Each row is a point. Two turns around zero, p and q, are shown by what they do to some points. Write where each new point lands after one turn and then the other. Backwards means that the second turn is done in reverse. Each puzzle has new turns, and all numbers are rounded.

Turn p:
30; 25; -2 -> 38; -2; -9
-4; -33; 22 -> -30; -23; -13
-4; 29; 12 -> 20; -9; 23
-21; -21; -31 -> -28; 33; -2
Turn q:
-7; -4; -27 -> -16; 0; -23
-26; -5; -3 -> -15; -22; -1
4; -24; -12 -> 10; -8; -24
29; 33; 42 -> 21; 30; 48
Where do these land?
p, then q backwards: 16; -24; -11 -> 3; -7; -30
p, then q: -9; 4; -19 -> -9; 10; 16
p, then q: -46; 20; 23 -> 25; -32; 37
p, then q: 38; 0; 7 -> 8; 16; -34

Turn p:
-23; 23; 35; -30; 10; -18 -> -14; 19; 36; -1; 24; -34
36; 2; 7; 25; 36; 32 -> 6; -1; -23; 34; 33; 38
-2; 12; -3; 19; -13; -5 -> 18; -8; -6; 8; -8; -13
-23; -9; -8; 53; -21; 14 -> 5; -13; -39; 29; -35; -18
7; -34; -15; 33; -14; -30 -> -2; -50; -3; 4; -32; 6
1; -16; 4; -36; 9; 1 -> -24; 14; 18; -19; 5; 14
-6; 23; -54; 1; 4; -2 -> 22; -9; -35; -40; 8; -9
-21; 3; 16; -46; -5; -14 -> -20; 23; 35; -24; 2; -19
31; -3; 19; -20; -6; 23 -> 6; 27; 18; 10; 2; 33
Turn q:
27; -19; 20; 42; -34; -14 -> -20; -23; 22; 27; -32; 38
-33; 6; -4; -28; 0; -32 -> 1; -16; -6; -49; 7; -13
16; -32; -7; 3; 44; 28 -> 44; 16; -4; 30; 27; 14
6; -4; 10; -14; -33; -11 -> -17; 7; 11; -21; -21; 15
-43; -10; -15; -20; -5; -1 -> -11; -1; -13; -35; 33; 2
16; -18; -8; 8; -4; 1 -> 5; 1; -6; 11; -6; 22
-18; 30; 29; 7; -4; 8 -> -22; -4; 27; 2; 5; -31
28; 47; -24; 4; 35; 21 -> 17; 18; -30; 36; -12; -48
Where do these land?
p, then q backwards: 52; -18; 3; 14; 43; -32 -> -33; -49; 12; 46; 4; -17
p, then q: -2; -6; -33; -21; 4; 43 -> -12; 33; -36; -9; 6; -29
p, then q: -24; -22; 9; -6; 14; -2 -> -12; -18; 1; -19; 23; -5
p, then q: -28; 23; 18; 15; -26; 19 -> -17; -30; -13; 4; -37; -11
p, then q: -13; 40; 19; -10; -2; -12 -> 24; -24; 14; -3; -27; -19
p, then q: -22; 36; 2; -5; -27; -25 -> 16; -17; 13; -22; -45; 2
q, then p: -20; -15; -9; 14; 9; 20 -> -14; -9; -22; 7; 24; 4
q, then p: 1; -7; -9; 29; -16; -8 -> -15; 2; -24; 7; -21; 0
q, then p: 55; -32; -1; -30; 2; -3 -> 55; 35; 1; 9; -6; 25

Turn p:
36; 40; -37; -12; 18; 9; 13; -34; -19 -> 28; -37; 17; -33; 22; 4; -41; 19; -20
-27; -5; -6; 6; 5; -36; -36; -22; 5 -> 1; 24; 36; 29; -7; 6; -9; -25; -20
-24; -21; -6; -2; -22; 12; 8; 37; 35 -> -35; 9; -45; 22; -1; -2; 2; -16; 15
-36; -7; 23; 20; -19; 19; 9; 15; 16 -> -16; 19; -34; 17; -14; 25; 25; 4; 3
27; 44; 7; -17; 10; 16; 22; 29; -17 -> 22; -2; -28; -37; 4; -28; -12; 37; -2
-21; -17; -4; -6; -4; -3; -23; 3; -19 -> -15; 0; 12; 11; -18; -11; 13; -13; -21
35; 2; -18; 53; 20; 5; 9; 31; -1 -> 29; -31; -11; 38; 3; -15; -5; 36; 30
23; 18; -9; -21; 11; 2; 51; -15; -38 -> 41; -34; -10; -51; 9; -4; 0; -3; -9
22; 10; 2; -9; 43; 27; 21; 2; -3 -> 15; -17; -8; -18; 42; -12; 11; 28; -4
-19; 0; 21; -3; -20; -19; -20; -28; 13 -> -11; 34; 23; -1; -13; 26; -1; -17; -2
2; -26; 2; 5; 2; -49; -29; -17; 18 -> 0; 21; 43; 26; 0; -3; -6; -34; 19
-18; -39; 25; -13; -45; 17; -24; -2; 10 -> -58; 13; 4; -4; -28; 15; 25; -16; 12
Turn q:
25; 0; 21; 0; 18; -3; 48; 18; 24 -> 25; -35; 6; 1; -18; 27; 8; 25; -31
-14; 13; -28; 8; 7; 38; 18; 3; 18 -> 12; 0; -12; -6; 50; 17; -3; 13; -10
26; -12; 2; 24; 18; 18; 17; 51; 40 -> 20; -39; 21; -29; 6; 39; -7; 41; 7
1; -2; 8; -5; 16; 16; -19; -48; 17 -> 24; 9; -7; 8; 7; 14; -5; -50; 6
-27; -39; -30; -6; -37; -6; -2; -24; -38 -> -37; -7; -44; 1; 11; -52; -7; -18; 11
-3; -7; 16; 8; 45; -31; 17; 30; 23 -> 27; -30; 37; -14; -13; 2; 39; 16; -5
22; 6; -18; -41; 12; -7; -16; -19; -1 -> 18; 30; -7; -25; -16; -12; -12; -23; -19
-15; -16; -8; -10; -48; -16; -17; -9; -6 -> -42; 10; -31; -7; -12; -12; 6; -11; 17
12; -10; 9; -8; 3; -1; -18; -21; -36 -> -2; 7; 5; 14; -16; -27; -26; -24; 2
19; 43; 2; 52; 4; -11; 16; 34; 16 -> 24; 6; 16; 20; -2; 28; 13; 64; 20
-33; -4; 4; -11; -43; -2; -4; -3; -26 -> -54; 9; -16; 14; 4; -17; 5; -7; -1
-13; 28; 23; -11; 4; 6; -39; -11; -29 -> -17; 39; 32; 23; 0; -7; -10; -25; 3
Where do these land?
p, then q backwards: -23; -23; 13; -4; -8; 14; -1; -3; 17 -> -27; 8; 12; -7; -24; -2; -4; -6; 14
p, then q backwards: 62; -23; 28; 14; -1; -11; -3; -12; -17 -> -1; -19; 3; 39; 30; -28; -33; 35; 10
p, then q backwards: -31; 36; -18; 31; -5; 4; -4; -21; 2 -> 34; 30; 21; -6; -4; 24; 28; -7; 8
p, then q: 60; 9; -6; -18; -26; 25; 7; -7; 22 -> -17; -1; 22; -58; 9; 19; 19; -32; -1
q, then p backwards: -15; 2; -5; -4; 16; 2; 23; -13; 5 -> -16; -5; -6; 0; 26; 2; 13; 0; -10
p, then q: -14; 19; -62; 16; -20; -9; -3; -11; 14 -> -8; 8; 3; 2; 14; -14; -34; -25; 56
q, then p: 5; -12; 17; -16; -13; 12; -2; -22; -55 -> 9; 14; 37; 31; -35; 16; -5; -11; -17
q, then p: -16; -17; 14; 15; 26; 29; 1; 6; -27 -> 7; 16; 32; 22; 10; -2; 35; -1; 10
p, then q backwards: -27; 9; 12; -13; 7; -62; 2; 72; 14 -> 5; 20; -36; -9; -4; -32; -23; -70; -46
p, then q: 0; 0; 6; -22; 23; -3; -19; 12; 25 -> 16; 16; 25; 10; 2; -9; 29; 2; -2
